Each row of a before or after table is a point. One or more steps were done to the points. Then noise was added and the rows were shuffled. The steps act on columns, c1 being the first. What was done? A step turns or swaps two columns, mirrors them in a line or flattens them onto one, adds a multiple of one to another, or multiplies or shifts one. Angles are multiples of 10 degrees, from the lower column toward the higher: turns from -170 to 170, lines from 10 to 170 but not 90. Use the fewest steps. Two steps may share a column if one is a turn and the other turns, adds or multiplies; they go together, in the order done. Otherwise the lowest column goes first.

Before:
[[ 0.16  0.13]
 [-0.31  0.27]
 [-0.01  0.05]
 [ 0.17 -0.28]
 [ 0.05  0.13]
 [ 0.21 -0.18]
 [ 0.05  0.12]
 [-0.47  0.11]
 [ 0.17 -0.10]
 [ 0.10 -0.08]
 [ 0.25 -0.30]
 [ 0.22 -0.23]]
After:
[[ 0.45 -0.74]
 [ 0.43 -0.57]
 [ 0.31 -0.19]
 [ 0.22  0.13]
 [ 0.36 -0.70]
 [ 0.23  0.28]
 [ 0.36  0.34]
 [-0.11  0.68]
 [ 0.39 -0.24]
 [ 0.43 -0.46]
 [-0.27  0.25]
 [ 0.23  0.29]]
Steps: shift c1 by 0.20; multiply c2 by 2.5

Before (13 x 6):
[[-0.40 -0.20 -0.48 -0.26  0.43 -0.67]
 [ 0.12  0.15 -0.35  0.17 -0.18 -0.07]
 [-0.32 -0.31  0.45  0.16  0.12  0.06]
 [ 0.27  0.19  0.30  0.03 -0.44 -0.64]
 [-0.07 -0.06 -0.41 -0.01 -0.28 -0.25]
 [-0.15  0.52  0.08 -0.20  0.15 -0.49]
 [ 0.41  0.10 -0.44 -0.04 -0.27  0.03]
 [ 0.20  0.04  0.47 -0.26  0.14 -0.08]
 [ 0.41  0.10 -0.22  0.47  0.29  0.00]
 [ 0.19  0.41 -0.28 -0.33  0.00 -0.27]
 [ 0.16 -0.18  0.17  0.05 -0.30 -0.31]
 [-0.43  0.05  0.34  0.35 -0.03  0.05]
 [-0.31  0.29  0.46  0.15  0.39 -0.13]]
After:
[[ 0.14 -0.04 -0.35 -0.10 -0.21  0.17]
 [-0.42  0.71 -0.48  0.35  0.41  0.16]
 [ 0.19  0.03 -0.28 -0.15  0.28  0.49]
 [ 0.45 -0.04 -0.45 -0.27 -0.07  0.09]
 [-0.43 -0.09  0.30  0.09 -0.36  0.03]
 [ 0.30  0.48  0.31 -0.37 -0.21  0.48]
 [-0.29  0.10  0.47  0.10 -0.14 -0.31]
 [-0.10  0.26 -0.41 -0.22 -0.12  0.02]
 [ 0.24  0.04  0.48  0.01  0.28  0.07]
 [ 0.12  0.34  0.18 -0.23 -0.10  0.01]
 [ 0.40 -0.10 -0.21  0.44 -0.38  0.11]
 [-0.19  0.18  0.04  0.05  0.27  0.68]
 [-0.30 -0.02  0.43  0.40 -0.01  0.30]]
Steps: turn c2 and c6 by 120 degrees; turn c4 and c5 by -70 degrees

Before, 11 rows:
[[ 0.00  0.36 -0.14  0.01 -0.01  0.06  0.30  0.57  0.07 -0.32  0.10 -0.09]
 [ 0.35  0.18 -0.31 -0.14 -0.12 -0.42  0.20  0.10  0.19 -0.06 -0.16 -0.15]
 [-0.31  0.17  0.05 -0.47  0.17  0.70 -0.09 -0.29 -0.04 -0.32  0.58 -0.33]
 [ 0.47 -0.38 -0.52  0.53  0.35 -0.26 -0.27  0.30  0.44  0.18 -0.35  0.07]
 [ 0.32  0.27  0.35 -0.04  0.15 -0.32  0.42  0.48  0.43  0.04  0.06  0.26]
 [-0.04  0.38  0.06  0.60  0.32  0.12 -0.38 -0.31 -0.06 -0.04  0.31 -0.26]
 [-0.42 -0.01  0.03  0.12  0.41  0.05  0.02 -0.26 -0.04 -0.35  0.07 -0.46]
 [ 0.16 -0.30 -0.32  0.65 -0.08  0.04  0.12 -0.25  0.10  0.18 -0.68  0.07]
 [-0.09 -0.16  0.01  0.02  0.29  0.30 -0.21 -0.09 -0.63 -0.02  0.40 -0.64]
 [-0.01  0.27  0.30 -0.21  0.01  0.03 -0.23  0.25  0.11 -0.32 -0.15 -0.02]
 [-0.15 -0.13 -0.39  0.26 -0.04 -0.36 -0.05  0.03  0.20  0.16 -0.39  0.63]]
After:
[[-0.23  0.09  0.13 -0.14  0.32  0.45  0.22  0.09  0.23 -0.09 -0.10 -0.30]
 [ 0.29 -0.37 -0.20  0.62 -0.15  0.18 -0.35 -0.29 -0.13 -0.06 -0.26 -0.15]
 [ 0.02 -0.01 -0.09 -0.04  0.19  0.42  0.43  0.48  0.41  0.03 -0.28  0.44]
 [-0.13  0.20  0.29  0.65  0.61 -0.22  0.06 -0.21  0.08  0.19  0.36 -0.16]
 [ 0.55  0.00 -0.29  0.11 -0.20 -0.01  0.03 -0.23 -0.06 -0.38  0.13 -0.33]
 [ 0.28 -0.60 -0.25 -0.49 -0.62 -0.42 -0.06 -0.32 -0.06 -0.33 -0.21 -0.24]
 [ 0.29 -0.06 -0.45 -0.02 -0.30 -0.34 -0.17 -0.10 -0.65  0.00 -0.29 -0.49]
 [ 0.02 -0.25 -0.25 -0.24  0.14  0.13 -0.20  0.26  0.10 -0.32  0.10  0.17]
 [ 0.18  0.47  0.48  0.47  0.60 -0.04 -0.28  0.32  0.43  0.18 -0.22 -0.25]
 [ 0.05  0.35  0.70  0.24  0.21  0.19 -0.05 -0.02  0.21  0.15  0.37  0.21]
 [-0.01 -0.33  0.06  0.01 -0.07  0.18  0.32  0.55  0.04 -0.31 -0.05 -0.11]]
Steps: turn c1 and c5 by -110 degrees; turn c5 and c11 by 130 degrees; turn c2 and c6 by 140 degrees; mirror c3 and c12 in the line at 70 degrees
